Each row of a before or after table is a point. The points were changed in one or more steps. Then noise was added and the rows were shuffled. The steps act on how far a point lies along the listed directions, d1 being the first. Write out the steps. A step turns or swaps two directions, mirrors them in a line or flattens them onto one, adds a multiple of one to another, or multiplies one. Angles are multiples of 10 degrees, from the lower direction toward the higher: turns from -170 to 170, lines from 10 to 170 but not 90. Use the fewest steps. Two steps may share a direction if one is a turn and the other turns, adds or multiplies; they go together, in the order done. Otherwise the lowest direction goes first.

Directions:
(1): -28; 60; 1
(2): -37; -16; -52
(3): 47; 23; -40
Before (11 x 3)
-16; -8; 4
-2; -4; 0
5; -18; 4
36; 9; -25
8; -8; -10
-4; -5; 8
-12; -9; 7
3; -8; 6
-11; -5; 14
-4; -2; 16
15; -30; 5
After (11 x 3)
-13; -7; 12
23; -4; -41
1; -5; 9
32; -59; 3
-2; -6; 2
10; -12; 6
-6; -9; 12
-4; -1; 18
15; -32; 5
3; 3; 17
9; -20; -12
Steps: multiply d1 by 2; turn d2 and d3 by -30 degrees

Directions:
(1): -4; -37; -19; -38; -29; 11
(2): 38; -5; 27; 17; -40; -3
(3): 4; -13; -19; 4; -1; -60
(4): 26; 36; 5; -45; 4; -11
(5): -14; 35; -35; 12; -36; 3
Before (12 x 6)
21; -48; 34; -4; -28; 52
41; -34; 46; 9; -18; -15
-20; -8; -24; -8; -23; 31
5; 32; 10; -24; 4; 38
26; -19; 22; -12; -4; -16
-8; -10; 6; 25; 22; 3
-32; 19; -22; -4; 2; 2
12; 43; -16; -38; -32; 60
29; 20; 38; -14; -30; -14
-5; -33; -7; -20; -10; 8
7; -13; 35; 37; -3; 13
-31; -28; -3; -13; 2; 44
After (12 x 6)
-9; -1; 0; 23; -5; 21
-44; -4; -35; -30; 39; -2
-8; -7; -22; 12; -2; -31
13; 44; 18; 12; 16; -8
-27; 10; -24; -29; 13; -9
21; -2; 29; 11; -22; -5
54; 35; 27; 10; 29; -44
-6; 5; 4; 44; -5; -34
-33; -1; -5; 19; 31; 23
16; -13; 11; 30; -6; -37
-12; 12; 13; -43; 29; -9
-32; 6; -21; 34; 50; -35
Steps: swap d1 and d3; turn d2 and d5 by -140 degrees; multiply d5 by 0.7

Directions:
(1): 37; -2; -46; 19; 32; -34; 21; -8; -12
(2): 43; 25; -24; -28; -49; 10; -5; 17; 0
(3): 27; -27; 9; -40; 32; 44; 19; -11; -8
(4): -27; 2; -25; -30; 26; -8; 0; 59; 12
(5): -12; 60; 9; -34; 20; -15; 5; -29; -13
(6): 42; 12; 44; 7; 25; -17; -31; 24; 17
Before (9 x 9)
-9; -7; -5; 3; 4; 4; 4; -13; -2
-15; 12; 4; -24; 3; 5; 13; -10; -8
-3; -4; 5; 22; 9; -17; 3; -15; 1
12; 0; 11; 0; 16; 0; -7; 3; 2
-10; 14; -1; -4; 3; -1; -1; -11; 5
0; -2; 2; 7; 1; 0; 0; 8; 5
19; 5; -20; -5; -27; 8; 5; -10; -7
-16; -4; 15; -5; -7; 24; 5; -21; -10
-34; 11; 5; -8; -19; -2; 12; -29; -6
After (9 x 9)
-7; 2; -16; -4; -5; -2; 5; -6; -3
-2; -5; -25; -1; 29; -16; 25; -16; -8
1; -1; 6; 5; 1; 5; 5; -7; 2
-61; 3; 12; -16; -34; 5; -8; 23; 17
-17; -6; 3; -11; -29; 11; -3; 27; 9
-43; 18; 23; -33; -40; 32; -13; 15; 3
14; 27; -12; 9; 3; -30; -11; 7; 1
-14; -4; -4; -3; -2; 6; -4; 10; 10
14; -7; -1; -6; 14; 10; 5; -2; -4
Steps: multiply d1 by 3; turn d2 and d6 by 60 degrees; turn d2 and d3 by -70 degrees; turn d4 and d5 by -120 degrees

Directions:
(1): 3; -4; -22; -1; -27; 19; 15; -39; -6; 2; 50; 16
(2): -26; 20; 28; 39; -40; 5; -5; -6; 12; -19; -13; 16
(3): 7; -60; -9; -5; -37; -16; -3; 17; -5; -9; -13; 13
(4): -2; 19; -31; -16; -22; 14; -7; -4; -26; -36; -21; -37
(5): 27; 16; 14; 20; -16; -6; -11; 24; -52; 24; 15; -1
Before (11 x 12)
-9; -6; 15; -2; 31; -9; -1; 17; 18; 7; -13; 12
0; 17; 11; 3; 6; -2; -4; -5; -3; -7; 18; 3
-17; 12; -1; 3; 6; -2; -15; -3; 12; -9; -20; -12
-4; -18; 18; 8; 5; -12; -5; 16; 16; -13; -17; 16
-11; -2; -6; -13; 0; -3; -1; 10; 17; -11; -12; -11
-22; -10; 32; 29; -5; -7; -3; 10; 26; 12; -9; 25
4; -8; -10; -12; -5; 4; -4; 2; 6; 0; 1; -7
-25; 13; 16; 24; -18; 6; 8; -21; 32; -7; 1; 16
-18; -10; 19; 20; -23; -2; -8; -10; 24; -15; -11; 23
11; -16; -17; -14; 4; -6; 3; -1; 2; 15; 9; 6
13; -5; -7; -8; 34; 10; 9; -9; 11; 24; 28; 3
After (11 x 12)
-13; 0; -6; 6; -16; -1; -14; -5; 7; -7; -12; -2
-11; 4; 29; 28; -24; -4; -16; 1; 7; -9; -12; 21
-11; -24; 27; 3; 27; -23; -9; 38; 21; 2; -42; 14
4; 1; 12; -7; 60; -3; -3; 19; 30; 14; -18; -12
-1; 13; 14; 4; 13; -7; -9; 6; -2; -7; 3; -1
-2; -3; -12; -9; -8; 10; -1; -13; 6; 0; 12; -3
-10; -9; -11; -8; -23; 1; 4; -5; 13; -13; 0; -3
5; -4; -13; -16; 14; -1; 5; -5; 15; 11; 3; 4
2; -26; 21; 11; -3; -18; -8; 18; 10; -15; -20; 19
-17; 26; 33; 36; -8; -1; -5; 4; 19; -1; -17; 9
-15; -12; 49; 32; 3; -23; -17; 45; 18; 16; -40; 13
Steps: turn d1 and d3 by -50 degrees; add 1.5 times d4 to d1; turn d2 and d5 by 30 degrees

Directions:
(1): 3; 13; 27; -22; 6; 2; -22; -60; 13; -38; 21; 5; -25; -10; 19; -47; 20; 38
(2): -24; -25; 8; -54; 20; -34; -36; 17; -17; 0; -29; -1; 4; -8; 30; 29; -31; 39
(3): -36; 18; -6; -18; -54; 15; -11; -2; 51; 5; 18; 17; -10; 44; 1; 43; 10; 18
Before (8 x 18)
15; -11; -5; 34; -3; 1; 25; 18; -13; 17; -1; -8; 8; -15; -18; 8; -4; -37
-27; -20; 5; -35; -6; -10; -22; 25; 7; 2; -26; 3; 13; 13; 9; 38; -21; 30
8; -2; -1; 23; -4; 3; 24; 8; -17; -2; 9; -10; 7; -6; -23; -14; 3; -15
1; 14; -20; 26; -42; 10; 11; 25; 29; 12; 9; -7; 1; 32; -23; 27; -1; -20
16; 7; -3; 20; 7; -1; 9; -11; -9; 4; 8; 5; 3; 4; -17; -12; 10; -9
17; -14; -14; 17; 14; -4; 17; 23; -14; 16; -14; -13; 19; 4; -3; 10; -16; -23
-17; 7; -14; -1; -38; -2; 1; 23; 22; 10; 13; 6; -1; 35; -9; 22; 8; -12
10; -13; 24; -14; 17; -11; -33; -35; -7; -22; 7; -8; -10; -19; 24; -32; 0; 22
After (8 x 18)
10; 2; 3; 0; 15; -9; -4; -13; -14; 0; 4; 4; 2; 1; -8; -11; 5; 9
7; -15; 4; 14; 2; -7; 8; 8; -14; 9; -4; -8; 1; -20; -4; 6; -7; -15
-20; -6; -27; 2; -38; -6; 10; 56; 12; 30; -1; 3; 11; 41; -12; 53; -8; -29
3; -7; 9; 1; 5; -8; 8; 1; -17; -9; 4; -8; 3; -10; -9; -19; -2; 7
17; -13; -6; 6; 15; -6; 9; 10; -12; 5; -8; -10; 11; 2; 4; 0; -10; -13
-12; -8; -5; 6; -23; 11; 5; 31; 13; 12; -12; 2; 19; 20; -15; 32; -8; -8
17; -6; 29; -9; 13; -3; -30; -54; 0; -30; 21; -8; -21; -22; 19; -52; 13; 24
-9; -2; -30; 14; -40; -6; 8; 60; 16; 30; -12; -10; 16; 35; -23; 60; -22; -22
Steps: add -1 times d3 to d1; multiply d2 by 0

Directions:
(1): -12; -19; 10; -44; 17; 2; 21; -27; 17; 7; -23; 39; -24; 16; -35; 3; -29; 5; -5; 30; 21; 60; 13; 3
(2): -24; 2; -30; 3; -25; -24; 5; 49; -31; 12; -26; 25; 43; 33; -8; -11; -26; 41; 33; -3; -14; 10; 0; 11
Before (9 x 24)
1; 1; -10; 0; -6; -9; -1; 13; -7; 3; -8; 4; 13; 10; 1; -5; -9; 5; 7; 3; -4; 3; 4; -1
-3; -8; 3; -10; 6; 0; 5; -14; 4; 1; -12; 10; -7; 7; -13; 2; -12; 2; -7; 15; 8; 24; 7; 1
0; -1; 5; 1; 3; -3; 6; -5; 5; 1; -5; 5; -3; -2; -2; 4; -4; -1; 2; 3; 5; 9; 3; 1
3; -7; 7; -9; 12; 2; 2; -12; 8; 6; -2; 8; -13; 0; -9; 9; -3; -2; -5; 8; 5; 23; 5; 0
-5; 6; -11; 6; -14; -13; -5; 25; -19; -2; -4; -6; 21; 10; 6; 0; 9; 13; 12; -9; -12; -15; 0; 4
-3; -4; -5; 2; -8; 1; -2; 13; -4; 1; 0; -2; 15; 1; 3; -6; -3; 5; 1; 0; -6; 1; -6; 2
-7; -2; -7; -4; -6; -9; 5; 15; -12; 6; -9; 12; 12; 7; -2; -2; -9; 20; 7; -1; -10; 6; 0; 6
-5; -7; 9; -28; 17; 3; 10; -20; 10; 2; -13; 18; -14; 4; -16; 1; -17; 0; -9; 12; 15; 31; 4; 4
6; -1; 5; -7; 11; 2; 1; -12; 11; -2; 3; -3; -15; -7; -4; 7; 4; -10; -7; 4; 10; 4; 2; -1
After (9 x 24)
0; 1; -10; 1; -5; -10; -2; 14; -7; 3; -9; 4; 13; 11; 1; -5; -10; 6; 8; 2; -4; 1; 5; 0
14; -9; 33; -30; 38; 20; 4; -60; 35; -7; 7; -1; -50; -22; -9; 10; 4; -34; -34; 16; 26; 22; 4; -3
12; -10; 20; -11; 20; 13; 1; -40; 21; -5; 1; -4; -31; -12; -9; 7; 2; -21; -25; 16; 16; 18; 7; -4
-14; 6; -24; 9; -25; -24; -2; 47; -33; 4; -15; 4; 39; 25; 2; -3; -1; 32; 26; -10; -17; -10; 0; 9
3; -1; 11; 1; 9; 0; 6; -15; 11; -3; 0; 0; -11; -8; -1; 6; 1; -8; -4; 3; 7; 8; 3; -1
-7; -3; -8; 2; -11; -2; -1; 18; -7; 3; -3; 1; 21; 5; 2; -6; -6; 10; 5; -1; -8; 2; -6; 4
14; -8; 18; -11; 23; 12; -1; -34; 21; 0; 8; -4; -31; -15; -5; 15; 8; -21; -19; 8; 11; 19; 6; -5
12; -1; 10; -8; 14; 7; 1; -22; 17; -4; 5; -10; -22; -12; -1; 9; 9; -17; -12; 4; 14; 3; 2; -2
-6; 0; -5; -5; -3; -7; 6; 10; -9; 4; -7; 10; 9; 5; -2; -1; -6; 17; 5; -2; -10; 5; 0; 5
Steps: add -1.5 times d1 to d2

Directions:
(1): 25; -8; -60; 20; -5; -17; -17; 16; 8; 10; 24; -15; 33; -14; 9; 35; 3; -52; 31; 2; 37; -34; -12; 2; -4; 9; -3; 2; -14; 16; 1; 3; 6; -8; 4; 46; -44; -27; 26; -9; -14; -32; 17; -26; -14; 0; 9; 1
(2): 13; -8; -13; -4; 23; -6; 9; -32; 0; -19; -2; 27; 38; 8; 30; -9; -1; 7; 15; 44; -10; 5; 26; -17; 13; -7; 19; 26; 16; 56; 7; -17; -10; 19; 11; 29; 27; -2; 38; 1; 35; -24; -3; 41; 52; -13; -10; -14
(3): -6; 33; -24; 24; 14; 1; -60; -4; 10; -28; -25; -40; -50; -6; -1; -25; -16; 9; 17; -12; -5; 19; 6; 41; -13; -20; 3; 46; 22; 26; 9; -16; 7; 15; 13; 27; -1; -7; 10; 17; -12; 17; -37; -33; 5; 4; -14; 12
(4): -6; -8; 4; 33; 19; 17; 16; -21; -4; -10; -19; -36; -30; -5; 22; 28; -15; 25; 21; 40; 13; -13; 21; -6; 36; -59; -39; -25; -9; -11; -30; -26; -31; -1; 4; -7; -42; -8; -21; 2; 14; -6; 14; 7; -18; -7; -13; -32
Before (10 x 48)
21; 3; -40; 11; 15; -12; -25; 5; 7; -3; 17; 0; 19; -15; 13; 8; -7; -31; 24; 13; 27; -1; -4; 5; -9; 19; 12; 14; 5; 34; 4; 4; 10; 6; 10; 48; -11; -26; 28; 2; -3; -24; -6; -5; 6; 3; 6; 10
8; -7; -11; 5; 10; -2; -9; -13; -13; -7; 1; 8; 9; -6; 3; 5; -18; -5; 7; 9; 7; -14; 10; -4; 5; 0; -7; 10; 13; 16; -6; -9; 3; 1; 0; 10; -18; -8; 15; 6; 16; -13; 4; 4; 10; -3; 1; -10
-11; 9; 27; -3; -24; 10; 14; 27; -6; 18; -5; -19; -27; 3; -23; 5; -2; -1; -21; -33; 3; -2; -17; 11; -5; 5; -31; -29; -12; -49; -17; 11; 0; -15; -2; -29; -26; -1; -36; 3; -23; 23; 2; -20; -34; 6; 16; 8
-23; 7; 17; 7; 14; 19; -28; -10; -3; -14; -30; -22; -44; 10; -4; -15; -17; 31; -1; 9; -12; 14; -4; 16; 1; -33; -6; 34; 5; -8; 4; -18; -6; 9; 10; -2; 5; 3; -12; 12; -2; 20; -23; -4; -8; -1; -10; -4
19; 12; -28; 3; 1; -15; -26; 6; 9; 0; 23; 4; 15; 2; 1; -7; 2; -25; 3; -15; 3; -5; -4; 11; -19; 32; 16; 18; 14; 22; 15; 11; 22; 2; 7; 36; -10; -12; 24; -1; -4; -4; -5; -13; 8; 0; 8; 13
-4; 21; -14; -7; -14; -3; -28; 29; 4; 25; -3; -17; -26; -6; -27; 5; 3; -19; -8; -34; -3; 4; -30; 23; -21; 20; 4; 1; 4; -21; -6; 18; 26; -6; 3; 5; -9; -7; -13; -1; -42; 14; -12; -41; -28; 9; 5; 24
0; 2; 8; 11; -1; 8; -1; -2; -10; 0; -6; -10; -24; -11; 9; 0; -10; 17; 4; 5; 5; -6; 11; 1; 10; -24; -18; -16; -7; -4; -4; -7; -26; -4; 4; -9; -3; -10; -20; 7; -7; 0; 8; 2; -6; 2; -9; -5
-3; -9; 18; -29; -20; -12; 8; 30; -7; 27; 9; 12; 12; 4; -31; 2; 14; -22; -11; -40; 2; 5; -32; 7; -22; 44; 1; -9; -5; -32; 7; 23; 14; -14; -24; -14; 9; 9; -12; -9; -31; 8; 2; -14; -12; 20; 17; 22
-7; -11; 14; 1; -10; -1; 15; 14; 0; 17; 5; 0; -16; -3; -12; -1; -5; 1; -13; -16; 11; -11; 0; -1; -3; 2; -8; -33; -28; -35; -7; 9; 0; -12; -7; -21; -11; 6; -35; -6; -16; 12; -1; -16; -26; 2; 4; 2
-9; 23; -26; 19; 22; 3; -22; -23; 10; -21; -16; -22; -22; -12; 17; -7; -21; 7; 21; 13; 4; -3; 2; 30; 11; -30; -6; 25; 10; 30; -6; -29; -15; 11; 7; 29; -3; 0; 10; 12; -7; -4; -13; -10; 15; 6; -18; -12
After (10 x 48)
-7; 14; 22; 17; 22; 11; -6; -25; 2; -17; -13; -16; -39; 7; 11; -16; -13; 38; -5; 16; -17; 14; 23; 8; 11; -26; -12; 0; 20; 2; -9; -13; -7; 7; 8; -4; -9; 2; -14; 10; 15; 18; -10; 10; 5; -5; -9; -12
0; -21; 13; -9; -18; -8; 30; 23; 0; 30; 21; 16; 11; -3; -16; 10; 3; -14; -16; -18; 16; -21; -7; -14; -6; 20; -3; -44; -37; -39; -5; 19; 5; -19; -11; -22; -13; 5; -31; -13; -16; 1; 10; -9; -28; 1; 11; 5
-6; 30; -42; 21; 20; -3; -40; -15; 13; -24; -12; -25; -19; -15; 13; -10; -20; -5; 24; 3; 7; -5; -5; 39; 1; -18; 2; 37; 12; 40; 1; -26; -8; 11; 9; 43; -3; -7; 20; 11; -14; -5; -19; -22; 17; 8; -16; -5
-3; 6; -22; 0; -3; 0; -45; 13; 4; 1; -4; -8; -4; 4; -10; -10; -7; -17; 3; -15; 3; 0; -26; 19; -24; 12; 18; 46; 2; 8; 22; 2; 17; 3; 11; 29; 4; -8; 16; 4; -17; 4; -19; -21; -7; 4; 3; 16
15; 1; -19; 5; -14; -7; -9; 15; -5; 10; 13; 1; 9; -12; 4; 4; -1; -17; 9; -9; 17; -16; -3; 2; -7; 8; -1; -8; -9; 7; 10; 6; -10; -8; 2; 14; -4; -18; 0; 0; -18; -12; 13; -10; -1; 7; 0; 9
-18; -21; 61; -30; -12; 4; 46; 9; -16; 26; -5; 16; -3; 12; -24; 7; 11; 15; -23; -16; -10; 10; -17; -13; 4; 14; -22; -39; -10; -55; -12; 14; -8; -17; -31; -52; 10; 22; -39; -9; -12; 15; 15; 17; -15; 16; 12; -1
1; -11; 26; -18; -36; 2; 38; 39; -9; 38; 18; 7; 15; 3; -26; 20; 12; -24; -26; -36; 12; -17; -29; -10; -8; 32; -24; -47; -24; -59; -15; 26; 4; -25; -7; -31; -27; -2; -29; -10; -22; 8; 23; -12; -34; 4; 29; 9
-19; 8; 26; -10; -9; 14; 16; 11; -6; 28; -14; -9; -35; 1; -21; 12; 1; 15; -20; -9; -12; 5; -17; 1; 5; -3; -14; -35; -4; -46; -24; 11; 6; -8; -3; -34; -7; 6; -41; -3; -24; 18; 4; -9; -31; 4; -2; 4
4; -1; -12; 9; 14; -1; -16; -18; -11; -13; -6; 0; -2; -7; 4; 0; -21; 2; 8; 11; 5; -7; 14; 3; 6; -8; -11; 14; 15; 19; -6; -15; 1; 5; 1; 11; -19; -7; 14; 10; 16; -8; -3; 2; 12; -3; -1; -8
-4; 10; 3; 27; 37; 14; -12; -25; 0; -25; -21; -24; -40; -10; 23; -1; -25; 28; 19; 39; 6; 20; 21; 6; 20; -38; -16; 3; 16; 18; -17; -21; -17; 16; 11; 10; -11; -13; -5; 13; 17; -2; -15; 15; 6; -2; -14; -10
Steps: swap d1 and d4; add 0.7 times d2 to d3
